Every row gives one point. The ring and each string are closed loops that go straight from each point to the next, and from the last back to the first. Before rounding, they use only three directions, however many columns there are. How many times does the string pass through the ring? Passing back the other way cancels.
In the rows, 128 means zero.

Ring:
[[ 77 149 101 132]
 [ 58 151 109 129]
 [ 63 138 125 118]
 [ 98 109 132 107]
 [124  95 128 104]
 [150  90 129 102]
 [151 100 130 105]
 [120 126 116 119]]
String (24 x 4):
[[ 47 172  68 154]
 [ 57 161  67 151]
 [ 89 134 107 126]
 [ 99 131 144 108]
 [ 83 154 104 133]
 [ 97 144  85 138]
 [134 122 134 110]
 [144 107 155  96]
 [169  91 163  87]
 [184  77 138  94]
 [140  97  96 120]
 [122 107 116 113]
 [137  96 161  90]
 [115 111 107 119]
 [124 103  96 121]
 [120 109 119 112]
 [152  90 163  87]
 [183  77 150  89]
 [168  94 124 106]
 [165 104 143 100]
 [124 130  98 128]
 [ 94 137  80 139]
 [101 130 128 115]
 [ 80 149 122 123]]
Times through: 3
String:
[[ 40 169  91 143]
 [ 30 172 101 139]
 [ 33 165  80 146]
 [ 65 143  81 140]
 [ 88 128 116 119]
 [ 86 124 159  99]
 [ 72 125 160  98]
 [ 60 124 137 109]
 [ 77 122  98 126]
 [ 92 121  97 126]
 [113 107 148  99]
 [125  92 156  90]
 [141  78 145  92]
 [137  85  98 115]
 [120 106  98 121]
 [121 109 127 109]
 [145  94 157  91]
 [143  98 151  95]
 [119 114 105 120]
 [119 115 110 118]
 [130 110 137 105]
 [149 104 166  90]
 [150 117 131 110]
 [120 133  95 131]
 [ 94 139  70 144]
 [103 124 117 118]
 [101 129 132 113]
 [ 92 132 102 127]
 [ 47 168  57 158]]
Times through: 3

Ring:
[[100 106 140  83 133 127 131 158 136]
 [ 97  81 148  88 104 126 106 140 113]
 [125  81 145 124  87 139  99  98 106]
 [156 125 124 167 109 142 126  92 126]
 [164 144 123 148 139 157 154  95 157]
 [132 132 136  88 158 155 162 129 171]]
String (27 x 9):
[[111  95 146  85 121 141 125 128 134]
 [ 96  71 159  58 110 144 112 128 127]
 [ 83  60 157  68  94 126  94 142 105]
 [ 92  41 173  47  85 152  92 104 112]
 [116  74 156  83 100 152 110 101 124]
 [123 105 136 122 112 134 119 122 123]
 [117 102 129 148  95 113 101 133  98]
 [125  78 143 138  76 133  90  96  94]
 [142  64 156 125  69 163  91  52 105]
 [144  90 148 119  99 163 117  72 128]
 [138 114 131 141 111 138 123 108 125]
 [141 135 112 183 111 113 120 129 112]
 [159 141 112 192 112 128 127 105 121]
 [185 139 125 170 122 171 147  57 151]
 [168 130 133 135 131 172 150  73 159]
 [147 129 130 133 131 150 142 106 147]
 [141 138 121 147 133 133 141 126 139]
 [153 125 140 102 143 174 157  88 170]
 [168 131 150  69 168 207 184  65 207]
 [161 144 143  69 180 196 192  88 211]
 [138 150 125 111 164 145 167 139 171]
 [128 124 128 127 129 131 134 133 136]
 [129 112 144  84 139 159 146 114 158]
 [112 111 152  39 161 164 161 135 179]
 [ 94 118 138  66 154 126 146 177 153]
 [ 99 119 128 105 134 110 130 175 129]
 [113 116 129 120 124 120 126 150 126]]
Times through: 0
String (28 x 9):
[[105  82 155  65 118 147 122 125 135]
 [122 105 142  98 124 144 131 122 139]
 [114 124 125 126 129 116 129 156 127]
 [122 119 132 115 130 133 134 136 137]
 [116 135 119 133 137 112 136 165 132]
 [112 131 139  60 171 148 167 157 178]
 [120 119 148  51 163 164 165 131 181]
 [124 113 144  76 145 157 150 122 162]
 [125 117 135 108 132 139 137 130 142]
 [110 131 122 122 138 111 136 170 133]
 [ 91 112 137  75 144 119 136 179 141]
 [ 77  91 147  56 131 118 123 178 130]
 [ 98 108 130 117 117 106 115 167 113]
 [106 103 133 119 111 115 113 150 113]
 [ 91  77 142 111  89 108  90 149  91]
 [101  26 179  53  68 163  81  76 104]
 [116  48 165  89  72 156  87  76 103]
 [130  66 159  96  86 164 103  71 119]
 [137  70 158 101  88 168 106  64 123]
 [141  69 154 122  75 163  96  57 110]
 [139  85 151 108  99 164 115  75 129]
 [133 103 138 125 108 143 119 105 125]
 [137  64 160 104  80 168 100  58 116]
 [131  72 158  95  92 164 108  75 124]
 [125 102 138 120 110 137 119 116 124]
 [113 105 129 139 103 112 107 142 105]
 [ 90  73 145 105  88 112  89 145  92]
 [ 86  61 160  60  99 134 100 135 113]]
Times through: 3

Ring (10 x 14):
[[135 144 146  60 159 163 145 114 121 118 170 159 112 139]
 [132 164 125  60 152 158 138 118 137 136 160 159 142 141]
 [138 176  98  86 138 142 125 130 155 155 135 151 179 142]
 [143 171  86 119 127 128 115 141 161 159 114 141 194 140]
 [148 138  92 176 116 113 108 162 154 145  90 125 187 134]
 [149 115 105 197 116 111 109 169 144 130  87 119 168 130]
 [150  86 134 200 124 117 117 164 123 106  98 118 127 127]
 [152  78 158 172 138 129 129 146 106  91 123 126  93 127]
 [150  91 169 124 153 145 141 125  98  90 151 140  77 131]
 [145 109 167  92 160 155 146 115 102  97 165 150  81 134]]
String:
[[129 189 117  23 159 167 142 106 144 148 174 169 153 146]
 [152 188 106  51 151 146 132 100 146 158 156 161 165 145]
 [149 152 116 104 141 137 127 125 139 139 135 146 152 139]
 [128 157 107 106 135 144 125 147 150 142 129 145 169 139]
 [123 183  80 104 126 140 117 154 171 164 117 146 208 142]
 [154 194  66 114 124 119 109 132 173 180 108 143 221 143]
 [164 164  92 128 130 118 114 125 151 157 114 139 182 139]
 [147 133 119 133 135 132 124 140 136 130 123 137 148 135]
 [135 134  98 170 118 122 112 170 153 139  95 127 181 134]
 [136 125  87 209 105 109 102 188 160 141  71 115 197 131]
 [154 118  93 215 108 101 102 174 151 138  72 114 184 130]
 [161 117 111 184 122 110 112 150 137 130  96 123 157 131]
 [152 125 125 140 136 129 124 137 130 125 123 136 138 134]
 [138  91 132 191 124 125 119 171 127 106 102 121 132 128]
 [145  55 148 233 120 115 117 183 113  86  89 109 109 122]
 [161  63 156 207 131 116 123 154 104  88 106 116  94 124]
 [167 103 144 152 141 124 127 126 113 110 126 132 109 131]
 [146 113 138 138 140 136 129 140 122 113 130 136 122 133]
 [131  79 167 149 144 147 138 154 105  84 137 133  85 128]
 [150  70 192 125 160 151 148 122  82  71 161 140  46 128]
 [138  87 180 109 159 157 148 127  94  81 163 145  64 131]
 [127 100 168 104 155 161 146 137 105  90 159 146  83 132]
 [133 108 190  49 175 177 161 104  90  83 195 162  51 135]
 [155 138 156  57 166 156 147  92 108 115 177 160  93 139]
 [151 138 135  96 150 143 134 116 124 124 149 148 124 137]
 [129 130 136 105 144 151 135 140 129 118 143 146 128 136]
 [114 154 136  54 154 171 144 131 133 124 167 160 131 140]]
Times through: 5
String, 27 rows:
[[141 185  62 137 115 118 105 154 179 177  94 136 230 141]
 [134 156  80 159 114 121 108 169 167 156  92 130 206 136]
 [133 130 111 153 126 131 119 162 145 130 109 132 163 134]
 [163 140 105 150 129 116 115 135 142 142 109 133 165 136]
 [164 128  89 203 111  98 101 160 152 146  76 117 188 132]
 [148  98  95 249 100  95  97 194 150 129  57 104 182 126]
 [130  79 118 238 107 113 108 203 138 107  72 107 154 124]
 [137 105 130 167 129 131 122 162 130 113 112 128 136 130]
 [157 121 128 143 137 126 124 133 126 123 123 135 133 134]
 [165  98 139 171 135 119 122 137 116 110 115 127 116 130]
 [164  52 169 206 136 118 127 149  94  78 113 117  75 123]
 [155  50 181 186 143 130 134 147  88  70 127 123  61 123]
 [142  71 174 155 146 142 138 146  97  79 138 131  73 127]
 [132  98 153 137 143 146 135 149 114  98 137 136 104 131]
 [156 117 146 118 148 138 134 120 114 112 143 142 108 134]
 [159 108 172  88 164 150 147 100  95  96 170 151  71 134]
 [137 103 193  55 175 175 161 102  86  80 194 160  46 135]
 [117 114 174  63 165 177 155 127 104  90 181 158  76 135]
 [127 125 145  97 149 157 139 138 122 110 152 148 115 135]
 [151 144 134  87 151 145 135 112 125 127 152 151 126 138]
 [146 163 132  52 159 156 141 101 128 134 168 161 129 142]
 [128 179 124  31 158 167 142 109 139 141 173 167 144 144]
 [111 180 113  44 149 169 139 133 151 144 161 163 163 144]
 [116 166 109  81 140 157 131 146 152 141 142 152 168 141]
 [137 152 112 107 138 141 126 138 144 138 132 145 159 138]
 [161 162 105 106 139 128 122 116 143 150 130 145 164 140]
 [159 188  77 107 130 122 113 123 164 173 116 145 204 143]]
Times through: 5

Ring:
[[140  88 128 115 145 163 174 126 125 133 133 152  99 135]
 [153  76 109 120 132 175 183 124 111 128 115 143  86 143]
 [157  80  90 128 121 186 165 117 116 134  99 128  83 152]
 [149  95  87 131 121 185 139 112 134 143 100 121  90 154]
 [138 114  93 132 127 180 113 109 154 153 108 118 101 152]
 [116 145 116 128 142 163  82 108 185 163 132 122 121 142]
 [106 156 134 124 153 152  77 111 194 165 148 129 130 134]
 [103 152 149 117 162 144  91 117 190 161 160 141 133 126]
 [110 135 152 114 163 144 117 121 174 153 160 150 127 125]
 [125 109 143 113 156 152 150 124 148 142 150 154 113 128]]
String (27 x 14):
[[124 148 141 117 138 151 135 134 141 127 135 132 105 121]
 [131 112 123 121 142 163 138 120 147 143 131 139 106 137]
 [134 120 128 118 137 160 149 128 133 131 129 137 100 131]
 [151  83 120 116 133 169 191 132 104 120 120 146  86 135]
 [172  23  95 120 132 188 224 120  87 127 106 157  74 154]
 [160  50  95 123 133 185 188 115 112 138 110 147  85 154]
 [140  98 111 123 136 172 148 118 137 141 120 136  98 143]
 [137 113 114 123 133 169 140 121 138 138 120 131  99 139]
 [168  37  71 131 124 200 179 105 114 146  93 136  80 168]
 [171  37  60 135 117 206 172 101 115 148  84 129  77 173]
 [145  85  94 129 132 182 141 109 142 151 111 132  97 154]
 [130 136 118 124 131 164 123 123 146 137 121 123 102 135]
 [131 148 110 129 122 168 110 123 148 137 112 112 100 137]
 [140  94  72 140 128 193  94  91 173 174 101 114 105 169]
 [130 109  91 135 138 181  91  96 180 173 117 121 113 159]
 [126 114 108 128 143 171 105 105 173 164 128 130 115 149]
 [118 158 128 124 136 156 102 123 163 143 131 121 112 130]
 [119 142 126 124 143 159 102 116 171 153 135 128 117 135]
 [114 128 125 124 155 160  92 106 189 170 145 136 127 142]
 [119 135 129 122 147 158 108 116 170 153 139 134 118 135]
 [113 167 141 120 142 148 102 128 165 140 140 126 116 122]
 [ 92 182 164 115 163 133  77 124 198 156 168 137 139 116]
 [ 99 117 155 113 185 142  99 105 206 181 180 165 146 133]
 [116 121 141 117 160 152 121 116 171 156 153 149 123 132]
 [123 134 134 119 144 155 125 124 155 142 138 135 111 130]
 [116 148 152 114 150 144 129 132 153 134 149 141 115 118]
 [122 115 152 110 158 147 154 129 145 137 155 157 114 123]]
Times through: 3
String (23 x 14):
[[167  42  75 130 124 197 180 108 112 143  94 137  79 165]
 [174  41  61 135 113 205 178 106 106 141  80 127  72 170]
 [156  65  76 133 125 194 148 103 134 152  97 128  89 165]
 [135 113 107 127 133 172 125 114 150 147 118 127 103 145]
 [135 100  95 131 137 179 111 102 166 164 117 127 108 156]
 [123 144 122 124 137 161 108 120 161 145 128 124 110 135]
 [105 171 129 127 145 154  64 112 197 164 140 118 128 134]
 [ 99 148 132 125 164 153  59  99 218 185 157 134 142 141]
 [111 127 131 122 160 156  92 106 193 172 151 141 131 140]
 [102 134 140 121 170 150  79 103 208 180 163 145 140 137]
 [ 92 155 151 119 174 142  63 105 220 182 172 144 148 131]
 [ 94 147 145 121 173 146  63 102 221 185 169 144 148 135]
 [ 97 175 144 122 157 144  63 114 205 166 156 128 137 127]
 [100 149 126 128 161 156  53  97 220 186 152 130 141 143]
 [124 122 116 126 144 166 106 110 171 159 132 131 115 143]
 [123 150 120 126 133 162 104 121 160 143 125 119 109 134]
 [130 148 108 129 123 169 105 121 152 140 112 111 101 139]
 [162  57  58 139 118 205 141  96 136 159  85 120  85 175]
 [163  49  71 133 124 199 161 102 126 152  94 132  85 168]
 [175  45  65 133 111 203 185 111  99 134  80 127  69 166]
 [140 128 113 124 122 168 144 129 125 125 111 122  91 134]
 [174  52  76 129 111 197 197 119  89 123  84 130  67 158]
 [178  26  67 130 117 203 202 110  93 134  85 137  69 168]]
Times through: 2

Ring:
[[134 134 132 129 127 120 120 126 138  95 120 122 107 107]
 [158 134 137 128 135 130 121 118 135  96 108 132  96 104]
 [183 128 147 145 132 134 120 117 113 110 108 140  95 116]
 [194 121 153 168 122 130 119 123  88 127 119 143 105 136]
 [181 112 148 180 112 124 122 131  76 146 133 139 124 159]
 [151 109 132 166 111 121 127 134  91 154 138 132 137 167]
 [112 110 113 141 115 119 132 136 119 152 138 122 147 164]
 [ 89 114 105 127 116 114 132 138 136 141 140 114 149 155]
 [ 90 123 114 131 114 107 126 140 137 121 142 109 141 138]
 [109 130 125 134 117 109 121 136 136 104 135 113 125 121]]
String, 25 rows:
[[ 89 131 120 131 113 103 121 141 142 102 142 106 133 122]
 [116 134 142 163 103  95 112 147 112  96 152 108 127 122]
 [136 129 139 155 113 110 117 136 113 108 137 120 120 126]
 [123 129 118 112 134 128 127 122 151 108 113 124 113 115]
 [136 126 127 131 127 124 125 126 131 115 121 126 116 125]
 [156 127 145 158 117 117 118 131 107 111 129 128 113 126]
 [143 128 126 121 135 131 126 119 140 110 110 130 107 116]
 [151 129 127 116 140 137 127 114 144 108 103 134 100 111]
 [185 132 138 118 148 148 124 105 138 101  88 145  82 100]
 [217 126 166 174 125 133 115 119  83 113 112 148  90 123]
 [203 121 164 187 114 123 115 128  71 125 128 142 106 139]
 [224 117 179 218 102 117 110 135  39 136 140 145 111 154]
 [246 110 191 247  92 114 108 140   7 152 150 151 117 173]
 [191 113 160 201 102 116 117 138  57 145 143 138 125 163]
 [136 120 123 132 126 127 128 125 128 128 121 128 122 136]
 [147 109 125 149 120 128 131 128 106 153 128 134 133 161]
 [148 102 132 180 103 116 128 141  76 169 148 130 150 185]
 [117 100 114 156 107 117 134 140  99 174 147 124 159 186]
 [ 95 108  98 120 121 124 138 132 138 156 132 120 150 164]
 [ 80 108  96 123 116 116 137 138 137 156 141 114 158 168]
 [ 91 110 115 158  99 101 128 150 108 151 160 110 162 172]
 [118 118 126 154 109 109 124 140 111 132 144 118 139 150]
 [ 98 119 124 160 100  98 122 150 109 132 158 108 151 155]
 [111 122 115 124 124 120 128 130 140 123 127 120 129 133]
 [ 92 125 105 106 129 121 131 128 160 115 123 115 129 125]]
Times through: 3

Ring (6 x 14):
[[153 121  84 100 104 105 132  59 136 129  97 131 109 140]
 [156 131 102 112 109 105 125  59 123 143 104 119 109 125]
 [128 130 140 135 137 128 118 128 115 129 135 108 125 120]
 [107 122 164 148 154 151 117 187 117 109 159 106 141 123]
 [121 111 159 145 131 160 125 185 127 106 163 116 147 126]
 [137 111 129 127 114 143 130 139 135 112 140 125 135 133]]
String, 26 rows:
[[125 115 126 125 129 136 127 139 131 110 134 122 131 135]
 [137 115 141 135 117 145 127 145 129 118 146 119 137 126]
 [139 111 155 144 112 159 128 165 130 116 160 119 146 121]
 [130 104 164 149 116 171 129 193 133 104 172 120 154 124]
 [117 109 139 132 133 150 128 171 133  99 149 122 140 137]
 [130 117 129 127 125 136 127 135 129 114 135 121 131 132]
 [146 114 135 131 106 144 129 132 132 121 142 123 135 125]
 [151 114 123 124 100 137 131 114 134 124 133 126 131 128]
 [140 120 122 123 117 129 127 113 128 123 127 121 125 129]
 [137 121  97 108 121 112 129  88 132 121 107 126 114 140]
 [146 122 118 121 112 124 127 100 128 129 123 121 122 128]
 [175 127  83 101  86  98 131  27 131 148  91 129 104 129]
 [173 133  72  94  92  85 129   7 128 153  78 127  95 130]
 [144 132  84 100 122  92 125  49 125 135  89 122 101 136]
 [134 125 114 118 127 118 124 102 125 125 118 119 118 131]
 [165 128 124 126  97 122 125  79 122 147 123 117 120 115]
 [155 127 120 123 107 120 125  86 123 140 121 118 119 120]
 [134 125 112 117 127 116 124  99 125 125 116 119 117 132]
 [159 134  84 101 107  91 126  32 124 146  87 122 100 130]
 [152 133  65  89 114  80 128  20 128 140  73 127  93 141]
 [140 126  92 105 121 104 127  72 129 127 100 124 109 138]
 [158 121 117 121 100 124 128  89 129 135 122 123 122 124]
 [165 119 102 112  90 119 133  70 135 135 112 130 118 129]
 [158 116 118 121  96 131 131  98 133 130 126 127 126 127]
 [149 109 108 114  99 132 135 107 141 116 124 133 128 138]
 [132 109 121 122 117 140 132 138 138 106 135 128 133 139]]
Times through: 3
String, 28 rows:
[[175 133  74  96  90  87 129   9 128 154  81 127  97 129]
 [167 129 109 117  96 112 126  60 125 147 111 121 114 120]
 [137 124 119 122 123 123 125 107 125 126 123 118 121 129]
 [133 132 102 111 133 103 122  79 121 130 103 117 108 133]
 [133 134 110 116 135 105 120  84 118 133 108 113 110 129]
 [126 127 119 121 138 119 122 112 122 122 120 115 119 131]
 [142 123 138 133 118 134 123 122 122 130 137 115 129 120]
 [141 124 146 138 119 139 122 131 120 130 143 112 132 117]
 [129 123 132 129 132 131 123 129 123 121 133 115 127 127]
 [ 95 127 145 136 170 134 116 169 115 106 141 105 129 132]
 [ 85 124 177 156 178 156 112 217 110 100 169  98 144 123]
 [ 89 121 178 156 171 161 114 220 114  98 172 101 147 124]
 [ 90 120 151 139 170 146 118 192 120  96 152 108 137 135]
 [118 119 139 133 140 139 123 154 124 111 142 114 133 130]
 [107 116 148 138 149 148 122 178 124 102 151 113 139 132]
 [103 107 179 157 146 177 123 230 127  92 182 112 158 126]
 [131 106 177 157 117 177 126 203 129 108 181 116 158 118]
 [138 104 169 152 108 175 129 192 133 109 176 120 156 120]
 [139 115 138 133 114 144 127 139 129 119 144 120 136 126]
 [125 118 118 120 132 127 127 126 130 112 125 121 125 137]
 [133 112 108 114 119 129 132 118 138 109 122 129 126 142]
 [147 109  89 103 101 121 137  89 145 113 109 137 120 147]
 [160 115 108 115  92 126 133  87 137 129 120 130 124 131]
 [166 117  96 108  87 117 134  66 138 133 109 132 117 132]
 [161 121  58  84  96  90 136  24 141 131  76 138  99 148]
 [141 125  65  88 120  89 131  44 135 124  79 132  99 150]
 [137 125  91 104 124 104 128  75 130 124 100 125 109 140]
 [156 130  60  86 108  80 130  14 132 139  71 130  92 143]]
Times through: 2
